Rows are points. To make a cloud, some directions were put in groups of two or more. Within a group, all points are equally far from the middle, so they leave a hole (a ring in 2 directions, a hollow ball in 3). The other directions are filled evenly. Then the cloud was stretched, turned, moved and blurred a little. How many holes are there, and how many directions does each take, smallest first?

Cloud (22 x 3)
[[0.45,-0.60,0.15],
[-0.04,0.36,0.48],
[0.15,-0.08,-0.58],
[-0.34,-0.35,0.76],
[-0.05,-0.26,-0.64],
[-0.31,0.05,0.74],
[-0.05,0.36,0.48],
[0.39,0.12,0.48],
[-0.01,-0.80,0.36],
[0.49,-0.54,0.15],
[-0.12,0.57,0.03],
[-0.50,0.53,0.12],
[0.19,0.35,-0.09],
[0.31,-0.33,-0.21],
[-0.37,0.27,0.48],
[0.07,-0.24,-0.57],
[0.33,0.12,0.76],
[0.49,-0.03,0.33],
[-0.11,-0.65,0.07],
[0.38,0.09,0.68],
[-0.35,-0.48,-0.04],
[0.51,-0.53,0.19]]
Holes: 1 (2)

Cloud (22 x 3)
[[0.41,0.33,-0.68],
[-0.17,0.22,-0.36],
[-0.30,-0.18,0.32],
[0.01,0.44,-0.12],
[0.19,0.42,-0.37],
[0.12,-0.69,-0.43],
[0.58,-0.46,0.41],
[0.11,0.43,-0.29],
[0.13,0.43,-0.32],
[0.49,-0.67,-0.07],
[-0.04,-0.51,0.44],
[-0.32,-0.10,0.37],
[0.65,-0.59,-0.19],
[0.22,0.44,-0.19],
[0.65,0.03,0.77],
[0.44,-0.61,0.27],
[0.41,0.43,0.12],
[-0.14,0.43,0.09],
[0.10,0.60,0.58],
[-0.17,0.17,-0.51],
[0.47,0.40,0.42],
[0.53,0.34,0.31]]
Holes: 1 (2)

Cloud (28 x 4)
[[0.42,0.04,0.14,0.02],
[-0.87,-0.65,0.21,0.07],
[-0.09,0.48,0.18,0.40],
[-0.68,0.16,0.03,-0.07],
[-0.04,-0.15,0.71,0.11],
[-0.11,0.41,-0.42,-0.05],
[-0.44,-0.63,0.33,-0.24],
[0.19,-0.34,-0.42,0.56],
[-0.48,-0.65,-0.33,-0.79],
[-0.27,-0.68,-0.41,-0.37],
[-0.43,0.04,0.53,0.27],
[-0.01,-0.02,-0.43,-0.19],
[-0.56,0.61,0.58,-0.63],
[-0.06,-0.59,-0.30,-0.03],
[-0.51,-0.58,0.19,0.23],
[0.20,0.07,0.16,0.79],
[0.15,-0.45,-0.07,-0.79],
[0.02,0.54,-0.32,-0.04],
[-0.86,0.66,-0.54,0.22],
[-0.58,-0.52,0.45,-0.21],
[-0.21,-0.37,0.27,-0.30],
[-1.06,0.18,-0.07,-0.37],
[0.13,0.38,0.16,0.25],
[-0.23,0.06,0.49,0.10],
[0.20,-0.15,-0.45,-0.12],
[-0.07,-0.09,0.19,0.00],
[-0.04,-0.34,-0.09,-0.64],
[-0.18,0.04,0.08,-0.45]]
Holes: 0

Cloud (30 x 4)
[[-0.01,-0.32,-0.35,-0.38],
[-0.19,0.50,-0.73,0.09],
[-0.20,-0.42,-0.22,0.43],
[-0.54,0.51,0.38,0.31],
[0.07,0.45,-0.02,-0.02],
[-0.35,-0.71,0.11,0.44],
[-0.47,-0.59,0.56,-0.22],
[-0.18,0.42,0.02,0.67],
[0.48,0.19,0.54,-0.05],
[-0.23,0.13,0.73,0.04],
[-0.01,0.29,0.54,-0.16],
[-0.21,0.61,-0.02,-0.12],
[-0.75,-0.54,0.14,-0.26],
[-0.36,0.20,0.80,0.50],
[0.15,-0.07,0.01,0.30],
[0.14,-0.46,0.11,0.46],
[-0.07,0.56,0.08,-0.34],
[-0.42,-0.86,-0.46,0.63],
[-0.09,-0.26,0.02,-0.32],
[-0.04,0.36,0.71,-0.20],
[0.20,0.91,0.04,-0.04],
[-0.59,-0.51,-0.15,-0.46],
[0.18,-0.24,0.30,0.64],
[0.24,0.43,0.14,-0.16],
[0.52,-0.25,-0.09,-0.14],
[-0.40,-0.62,0.81,0.19],
[-0.17,0.09,0.80,0.32],
[-0.08,0.18,0.73,-0.07],
[0.30,0.60,0.19,-0.27],
[-0.36,0.42,-0.28,-0.36]]
Holes: 0

Cloud (46 x 6)
[[0.06,-0.17,-0.74,-0.35,-0.41,-0.27],
[-0.22,0.32,-0.32,0.47,0.27,-0.42],
[0.08,-0.34,-0.81,-0.45,0.16,-0.25],
[-0.36,0.32,0.28,-0.62,0.16,-0.20],
[-0.07,-0.48,-0.49,-0.73,-0.01,0.33],
[0.59,-0.29,-0.40,-0.45,0.16,-0.51],
[0.12,0.62,-0.30,0.19,-0.49,0.49],
[0.60,-0.07,-0.76,0.04,0.27,0.15],
[0.51,0.15,-0.50,-0.04,0.01,0.64],
[0.93,-0.03,0.56,-0.17,-0.05,-0.02],
[-0.02,0.68,-0.03,-0.40,0.08,0.52],
[-0.44,0.06,-0.48,0.40,0.10,-0.26],
[0.23,0.42,0.28,0.25,-0.64,0.00],
[0.41,-0.61,0.11,0.07,0.12,0.67],
[0.36,0.23,0.47,-0.40,-0.39,-0.21],
[-0.21,0.78,-0.22,0.32,-0.30,0.21],
[0.53,-0.54,0.03,0.21,0.16,0.57],
[-0.13,-0.48,0.72,0.00,0.28,0.30],
[0.08,-0.27,-0.07,-0.70,-0.45,0.35],
[-0.01,-0.62,-0.24,-0.64,0.42,-0.41],
[-0.47,0.26,0.05,-0.26,0.04,-0.50],
[0.85,-0.13,0.43,-0.18,-0.12,-0.17],
[0.33,-0.59,-0.10,-0.51,0.77,-0.38],
[-0.03,-0.59,0.20,0.21,0.18,0.57],
[0.13,0.79,-0.55,-0.08,-0.14,0.10],
[0.22,-0.16,-0.34,-0.40,-0.16,0.78],
[0.61,-0.23,-0.14,-0.29,0.24,0.77],
[0.37,-0.28,-0.31,-0.16,-0.42,-0.48],
[0.44,0.56,0.53,0.19,0.11,0.65],
[-0.26,0.44,0.33,0.16,-0.43,-0.23],
[0.93,0.45,-0.36,0.12,0.28,0.03],
[-0.47,0.21,-0.53,0.09,0.31,-0.31],
[0.98,0.11,-0.08,0.38,0.02,0.17],
[0.14,0.19,0.01,0.05,-0.82,0.24],
[-0.24,-0.33,-0.84,-0.15,0.25,0.11],
[0.71,-0.67,0.23,0.10,0.51,-0.03],
[0.13,0.34,-0.05,0.02,0.95,-0.04],
[0.23,0.28,0.83,0.34,0.28,0.22],
[-0.51,0.25,-0.48,0.16,0.27,0.06],
[0.31,0.28,0.47,0.07,-0.58,0.34],
[0.32,0.67,-0.26,-0.50,0.23,-0.09],
[-0.44,0.49,-0.27,-0.31,0.30,-0.10],
[0.21,0.20,0.24,0.61,0.52,-0.20],
[-0.44,-0.64,-0.12,0.01,-0.36,0.11],
[0.28,-0.61,-0.26,-0.70,0.54,-0.30],
[0.73,-0.31,-0.08,0.37,-0.16,-0.02]]
Holes: 2 (2, 4)

Cloud (47 x 6)
[[0.57,-0.65,-0.03,0.30,0.03,-0.42],
[0.72,0.28,0.00,-0.29,-0.04,0.09],
[0.39,0.38,-0.41,-0.04,0.37,0.14],
[0.56,-0.03,0.72,0.31,-0.26,0.12],
[-0.02,0.42,0.46,0.43,0.24,0.43],
[0.42,0.36,0.39,0.47,0.84,-0.12],
[0.72,0.24,0.30,-0.28,0.23,-0.55],
[0.50,-0.22,0.01,0.34,0.39,0.27],
[-0.14,0.02,0.58,-0.58,-0.33,-0.07],
[0.17,0.20,-0.10,-0.05,1.01,-0.03],
[0.04,0.39,-0.24,0.43,0.19,0.12],
[-0.50,-0.27,0.46,0.03,0.62,-0.04],
[0.15,-0.31,0.17,0.55,-0.41,-0.36],
[-0.43,0.59,-0.21,-0.40,-0.43,-0.35],
[0.27,0.15,0.37,-0.79,0.32,-0.29],
[-0.65,0.51,0.14,-0.29,0.62,0.01],
[-0.12,-0.66,0.52,-0.15,0.47,0.10],
[-0.29,0.80,0.67,-0.18,0.12,-0.48],
[-0.28,0.33,0.89,0.23,0.21,-0.46],
[0.26,0.22,-0.01,-0.04,-0.69,0.05],
[-0.20,0.33,-0.04,0.47,-0.02,-0.59],
[-0.55,0.57,0.24,0.26,0.37,-0.13],
[0.70,0.42,0.24,-0.12,-0.13,0.19],
[0.30,0.32,-0.78,-0.02,-0.14,-0.01],
[0.72,0.14,0.07,-0.26,-0.03,-0.59],
[-0.77,0.44,-0.33,-0.08,0.12,-0.34],
[-0.25,-0.73,0.34,-0.12,0.28,-0.04],
[0.25,0.52,0.01,0.35,0.38,0.27],
[0.59,-0.20,0.58,0.43,-0.20,-0.17],
[0.72,-0.29,0.35,0.00,0.17,-0.57],
[0.16,0.17,0.12,-0.18,0.92,-0.43],
[0.70,-0.53,0.26,-0.09,0.04,-0.47],
[-0.14,0.10,0.16,-0.19,-0.61,0.15],
[-0.62,0.71,0.24,-0.25,0.50,-0.11],
[0.36,-0.25,0.17,0.34,-0.63,-0.54],
[-0.67,0.14,-0.21,-0.28,0.51,-0.40],
[-0.08,-0.18,-0.16,-0.85,-0.23,-0.28],
[0.21,-1.00,-0.28,-0.44,-0.30,-0.41],
[-0.28,0.12,0.48,-0.51,0.08,-0.60],
[0.28,0.38,0.65,0.23,-0.04,0.49],
[-0.06,0.31,0.00,-0.48,0.92,0.20],
[-0.46,0.15,0.52,0.36,0.26,-0.27],
[0.35,-0.73,0.27,-0.29,0.14,-0.45],
[-0.14,0.39,0.22,-0.39,-0.64,-0.27],
[-0.63,-0.67,-0.13,0.05,-0.06,-0.40],
[0.47,-0.01,-0.50,-0.58,-0.11,-0.52],
[0.11,0.44,-0.48,-0.07,-0.60,-0.02]]
Holes: 2 (2, 3)

Cloud (86 x 8)
[[0.54,-0.01,0.07,0.27,-0.23,-0.30,0.72,-0.13],
[-0.22,-0.54,-0.10,0.35,-0.20,0.28,-0.26,0.43],
[-0.87,0.39,0.38,-0.38,0.34,-0.26,-0.61,0.16],
[-0.32,0.29,-0.20,0.17,-0.22,0.35,-0.99,0.56],
[-0.61,0.75,0.24,-0.22,0.09,0.29,-0.60,-0.23],
[0.71,-0.01,-0.16,-0.29,-0.40,-0.41,-0.77,-0.19],
[-0.02,-0.35,0.62,-0.29,-0.57,0.07,0.21,-0.09],
[-0.36,0.17,0.19,-0.10,0.29,-0.43,-0.74,0.48],
[-0.03,-0.04,-0.25,0.34,0.05,-0.58,0.16,0.53],
[-0.06,0.92,0.58,-0.26,0.11,-0.40,0.31,-0.08],
[-0.21,0.59,-0.11,-0.15,-0.17,-0.48,0.59,0.38],
[-0.12,0.24,-0.05,-0.26,0.17,-0.03,0.57,0.16],
[0.23,0.38,-0.48,0.68,-0.29,-0.14,-0.22,0.10],
[0.28,0.57,-0.04,0.30,-0.62,-0.55,0.17,-0.17],
[0.42,0.44,0.17,-0.08,-0.07,-0.17,-0.34,0.82],
[0.02,0.04,-0.12,-0.53,-0.09,-0.28,0.27,0.19],
[-0.68,0.76,0.26,0.03,-0.48,-0.14,-0.22,0.38],
[-0.19,0.34,0.41,-0.45,-0.11,0.09,0.85,-0.05],
[0.00,-0.04,0.05,0.19,-0.53,0.22,-0.61,0.60],
[-0.28,-0.02,-0.23,0.53,-0.48,-0.45,-0.22,0.28],
[-0.58,-0.04,0.52,-0.32,0.47,-0.08,-0.17,0.31],
[0.40,0.67,-0.25,0.60,-0.09,-0.31,-0.03,0.05],
[1.10,0.39,0.28,0.38,-0.21,0.06,-0.08,0.19],
[0.27,0.23,0.45,-0.29,-0.29,-0.03,-0.33,-0.94],
[-0.12,0.43,0.46,-0.21,-0.03,-0.75,0.08,-0.30],
[0.16,0.70,0.30,-0.07,0.04,-0.09,-0.46,0.75],
[-0.28,-0.07,0.51,-0.75,-0.03,0.29,-0.66,0.01],
[0.00,0.39,0.76,-0.61,0.03,-0.48,0.30,-0.21],
[-0.50,0.24,-0.07,-0.71,0.29,-0.15,0.15,-0.54],
[-0.12,-0.57,0.07,0.40,0.19,0.63,-0.34,0.26],
[0.19,-0.19,-0.09,0.84,-0.16,0.45,-0.10,0.77],
[0.40,-0.06,0.54,-0.18,-0.10,0.42,0.01,-0.77],
[0.09,0.66,-0.04,-0.17,-0.24,-0.75,-0.47,0.08],
[0.57,0.48,-0.11,0.13,0.09,-0.02,-0.80,-0.49],
[0.58,0.13,-0.25,0.16,-0.69,0.09,-0.47,0.11],
[-0.17,-0.32,0.14,0.05,0.33,-0.32,-0.10,-0.53],
[0.77,-0.29,0.40,0.24,-0.23,0.69,0.31,0.13],
[-0.06,-0.10,0.46,0.69,-0.15,0.17,-0.64,0.70],
[-0.74,0.75,-0.34,0.08,-0.14,0.11,-0.89,-0.19],
[0.54,-0.37,0.41,0.10,-0.34,0.61,0.65,0.19],
[-0.29,0.28,0.03,0.36,0.21,0.65,-0.16,0.01],
[0.36,0.60,0.09,-0.21,-0.39,-0.71,0.17,-0.56],
[0.11,0.67,0.93,-0.47,-0.01,-0.18,0.11,0.23],
[-0.22,-0.29,0.30,-0.20,0.03,0.56,-0.72,0.45],
[0.09,0.06,-0.29,0.94,-0.35,0.07,-0.45,0.86],
[0.31,0.17,0.28,-0.31,-0.30,-0.70,0.54,-0.46],
[-0.05,0.93,0.14,-0.76,-0.33,-0.32,0.01,-0.24],
[0.12,-0.14,0.04,0.74,-0.43,-0.35,-0.26,0.82],
[-0.46,-0.52,0.22,-0.17,0.33,0.65,-0.32,-0.02],
[-0.30,0.79,0.15,-0.66,-0.21,0.06,0.01,-0.49],
[0.29,-0.47,0.60,-0.22,-0.16,0.59,0.36,-0.31],
[-0.41,0.86,0.50,0.12,0.42,-0.38,0.05,0.15],
[0.67,-0.02,0.29,-0.15,0.12,-0.17,0.60,-0.42],
[-0.71,0.14,0.61,0.37,-0.17,-0.04,-0.01,0.10],
[0.21,-0.47,0.40,0.39,-0.10,0.19,-0.59,0.36],
[-0.54,0.06,0.46,-0.49,0.53,-0.12,0.00,-0.15],
[0.15,-0.30,-0.14,-0.62,0.20,-0.03,-0.33,0.14],
[-0.12,0.08,0.24,-0.07,0.30,-0.42,0.59,-0.01],
[-0.25,0.47,0.55,-0.67,0.38,-0.19,-0.22,-0.43],
[-0.31,0.21,0.73,0.56,0.18,-0.61,0.32,0.41],
[0.13,0.66,0.47,-0.16,0.43,-0.03,-0.28,0.05],
[-0.12,0.33,-0.19,0.23,-0.24,-0.87,0.14,0.24],
[-0.02,0.94,0.34,-0.24,0.17,0.18,-0.16,0.15],
[0.25,0.71,-0.11,0.09,-0.27,-0.59,-0.06,-0.46],
[0.32,0.17,0.48,-0.58,0.45,0.40,0.13,-0.16],
[-0.44,0.64,-0.08,0.13,0.21,-0.69,0.38,-0.06],
[0.93,-0.69,0.03,-0.22,-0.08,0.04,-0.35,-0.18],
[-0.27,0.73,-0.01,-0.53,-0.26,0.23,-0.69,-0.52],
[-0.53,0.32,0.59,-0.12,0.37,0.47,-0.03,0.06],
[-0.05,0.97,0.10,-0.26,-0.52,-0.02,-0.03,0.37],
[0.01,0.26,-0.04,-0.28,-0.50,0.20,0.54,0.09],
[0.35,0.70,-0.21,0.14,-0.22,-0.42,-0.67,-0.37],
[0.26,0.02,0.35,-0.37,0.53,0.34,0.06,0.10],
[-0.58,-0.30,0.17,-0.28,0.10,0.19,-0.01,0.42],
[0.56,0.17,0.00,-0.21,0.22,-0.02,-0.72,0.34],
[0.06,0.85,0.48,0.04,-0.12,-0.69,-0.12,0.11],
[-0.31,0.51,0.60,-0.33,-0.27,0.18,-0.50,0.28],
[0.85,-0.13,0.54,0.09,0.10,-0.03,-0.05,0.51],
[-0.37,0.46,0.06,-0.66,0.13,-0.58,0.08,-0.56],
[-0.33,0.73,0.40,0.23,-0.25,0.29,-0.54,0.45],
[-0.07,-0.54,0.43,-0.14,0.04,0.57,0.02,-0.26],
[0.27,0.85,0.19,-0.27,0.01,-0.38,-0.59,0.04],
[0.55,-0.35,0.10,-0.01,-0.53,0.42,0.52,0.06],
[-0.28,0.14,-0.03,0.17,0.39,0.74,-0.74,0.52],
[-0.04,-0.42,0.23,-0.55,-0.47,0.18,0.13,-0.52],
[0.10,0.28,-0.30,-0.74,-0.47,0.18,-0.51,-0.08]]
Holes: 2 (2, 4)

Cloud (89 x 8)
[[-0.35,0.09,0.52,0.65,0.26,-0.01,-0.44,-0.26],
[0.15,-0.59,-0.12,0.53,0.75,0.60,0.29,0.59],
[-0.30,-0.44,-0.52,-0.24,0.30,-0.26,0.38,-0.21],
[-0.13,-0.51,-0.50,0.38,-0.11,0.07,0.38,0.22],
[-0.06,0.23,-0.09,-0.62,0.38,-0.08,0.43,-0.18],
[-0.26,0.35,-0.07,-0.48,0.21,-0.15,-0.35,-0.53],
[0.28,-0.09,0.64,0.17,1.03,-0.44,-0.28,0.39],
[0.00,0.34,-0.41,-0.29,-0.80,0.11,-0.15,-0.43],
[0.24,0.35,-0.05,-0.56,0.51,0.41,-0.19,0.43],
[-0.09,-0.33,-0.08,-0.30,0.48,-0.41,0.37,0.71],
[-0.29,-0.15,-0.30,0.69,0.66,0.92,-0.19,0.60],
[-0.58,0.60,-0.55,-0.33,0.23,-0.49,-0.23,0.51],
[-0.26,-0.40,0.10,0.56,0.10,0.19,0.24,-0.67],
[0.21,0.20,-0.47,-0.27,0.08,-0.49,0.10,-0.41],
[-0.22,-0.38,-0.12,0.15,0.46,-0.17,-0.53,-0.64],
[0.39,0.16,0.24,-0.08,0.44,0.05,0.06,-0.38],
[-0.45,-0.14,-0.29,0.14,-0.12,0.06,0.04,-0.79],
[-0.50,0.55,-0.06,0.59,0.15,0.08,-0.32,0.26],
[0.01,-0.43,-0.35,-0.31,0.03,0.05,0.71,-0.15],
[-0.10,-0.64,0.68,-0.17,0.40,-0.60,-0.07,-0.62],
[0.45,0.02,-0.07,-0.21,0.07,-0.08,0.80,0.38],
[0.10,-0.54,0.33,-0.37,0.17,0.34,-0.75,-0.21],
[-0.48,-0.28,-0.29,-0.01,0.23,-0.11,-0.84,0.30],
[0.38,0.47,-0.04,-0.39,-0.10,0.19,0.56,0.08],
[-0.37,-0.54,-0.03,-0.17,0.69,-0.70,0.16,-0.12],
[-0.55,-0.10,-0.30,-0.67,-0.06,-0.40,0.25,-0.49],
[-0.35,-0.14,0.22,0.24,-0.14,-0.85,-0.65,-0.90],
[0.04,-0.48,-0.15,0.61,0.10,0.26,-0.72,-0.36],
[-0.32,-0.18,-0.06,-0.08,0.02,0.91,-0.60,0.04],
[-0.20,-0.43,0.21,0.68,0.65,-0.28,-0.12,0.34],
[0.52,0.15,-0.09,-0.55,0.55,0.27,0.38,0.49],
[0.02,0.25,0.55,-0.42,0.16,-0.04,0.44,0.27],
[0.19,0.67,0.24,0.02,0.25,-0.43,0.30,-0.12],
[-0.43,-0.49,-0.58,0.41,0.09,0.75,-0.09,0.29],
[0.32,-0.61,-0.37,0.48,0.45,0.23,0.03,0.60],
[0.24,-0.41,-0.03,0.28,0.16,0.82,0.04,0.42],
[0.32,-0.48,0.14,0.61,0.44,0.28,-0.51,-0.16],
[-0.79,-0.22,-0.13,0.16,-0.08,0.22,-0.34,0.31],
[0.23,-0.18,0.42,-0.12,0.72,-0.15,-0.06,0.72],
[-0.09,0.24,-0.13,0.35,-0.08,0.46,-0.60,-0.36],
[-0.19,-0.40,-0.31,-0.14,0.20,-0.47,-0.26,-0.81],
[0.14,-0.82,-0.49,-0.27,-0.45,-0.06,0.18,-0.43],
[0.42,0.07,-0.59,-0.80,0.48,-0.25,0.35,0.54],
[0.40,0.14,0.04,-0.33,-0.18,-0.16,0.68,0.11],
[0.35,0.75,-0.33,-0.28,0.25,0.11,-0.04,0.21],
[0.06,-0.42,0.20,-0.45,0.15,-0.24,-0.10,0.31],
[-0.61,0.23,-0.21,-0.45,-0.24,-0.79,-0.09,-0.44],
[-0.68,-0.55,0.16,0.49,0.04,0.13,-0.24,0.08],
[0.26,-0.10,0.71,-0.06,0.86,-0.39,0.01,0.29],
[0.14,-0.44,0.16,0.09,-0.01,-0.09,0.57,-0.66],
[0.03,-0.75,-0.27,0.53,0.33,-0.03,0.09,-0.15],
[0.33,0.24,0.02,-0.94,0.42,-0.39,-0.32,0.24],
[-0.81,-0.28,-0.06,0.64,-0.20,-0.06,0.18,-0.24],
[0.55,-0.05,0.13,-0.62,1.08,-0.19,0.04,0.57],
[-0.45,-0.16,-0.12,0.57,-0.12,0.35,-0.14,0.41],
[-0.36,0.04,-0.69,0.27,-0.36,0.05,0.23,0.18],
[-0.33,0.27,-0.54,-0.26,-0.01,0.08,-0.64,-0.29],
[0.15,-0.43,-0.36,0.04,-0.12,-0.53,0.40,0.19],
[-0.20,-0.09,-0.76,0.43,0.46,-0.07,-0.18,0.16],
[0.06,0.08,0.00,-0.19,-0.30,-0.12,0.74,-0.51],
[-0.07,-0.33,0.58,-0.14,0.60,-0.66,0.25,-0.22],
[0.14,0.40,0.16,0.03,0.29,0.13,0.38,-0.32],
[0.52,-0.05,0.25,0.00,0.53,0.24,0.75,0.27],
[-0.11,0.27,-0.75,-0.74,0.36,-0.19,-0.17,0.73],
[0.38,-0.31,-0.15,-0.04,0.42,-0.47,0.36,-0.37],
[-0.47,0.32,-0.78,-0.41,0.46,-0.45,-0.14,0.21],
[-0.36,-0.56,0.67,-0.20,0.07,-0.19,0.47,-0.40],
[0.07,0.22,-0.26,-0.55,0.42,0.11,-0.71,0.48],
[0.48,0.59,0.43,-0.25,0.60,-0.72,0.21,0.25],
[0.18,-0.40,0.33,-0.12,0.36,0.06,0.17,-0.69],
[0.00,0.17,-0.23,-0.73,0.08,0.01,-0.65,0.15],
[-0.26,0.11,-0.01,-0.68,-0.15,-0.86,0.26,-0.32],
[0.20,0.43,-0.22,-0.41,0.48,0.52,-0.30,0.54],
[0.00,-0.22,0.22,0.69,0.62,0.28,0.34,-0.06],
[0.43,-0.23,0.22,0.09,0.55,0.76,0.13,0.39],
[-0.24,-0.49,0.26,-0.11,0.36,-0.13,-0.10,-0.88],
[-0.01,-0.24,0.38,-0.08,0.99,-0.56,0.48,0.44],
[0.09,-0.22,0.39,-0.06,-0.20,0.12,-0.20,0.17],
[-0.02,-0.21,0.14,-0.29,1.17,-0.52,0.38,0.31],
[-0.45,0.05,0.07,-0.62,0.16,-0.14,0.42,-0.50],
[-0.05,-0.08,0.21,0.48,-0.16,0.65,-0.66,-0.59],
[-0.56,0.20,-0.28,-0.12,0.14,0.27,-0.81,-0.18],
[-0.61,-0.58,0.34,0.33,0.50,0.11,-0.65,-0.29],
[0.11,0.66,-0.16,-0.21,-0.07,-0.03,0.03,0.67],
[-0.53,-0.36,0.18,0.07,0.18,-0.83,-0.59,-0.80],
[0.64,-0.02,-0.47,-0.06,0.20,0.05,0.03,0.87],
[0.50,-0.33,0.46,0.20,0.45,0.45,0.20,-0.08],
[0.17,-0.41,-0.36,0.40,0.29,0.63,0.02,0.67],
[-0.67,0.34,-0.01,0.12,-0.62,0.04,-0.56,-0.33]]
Holes: 2 (2, 4)
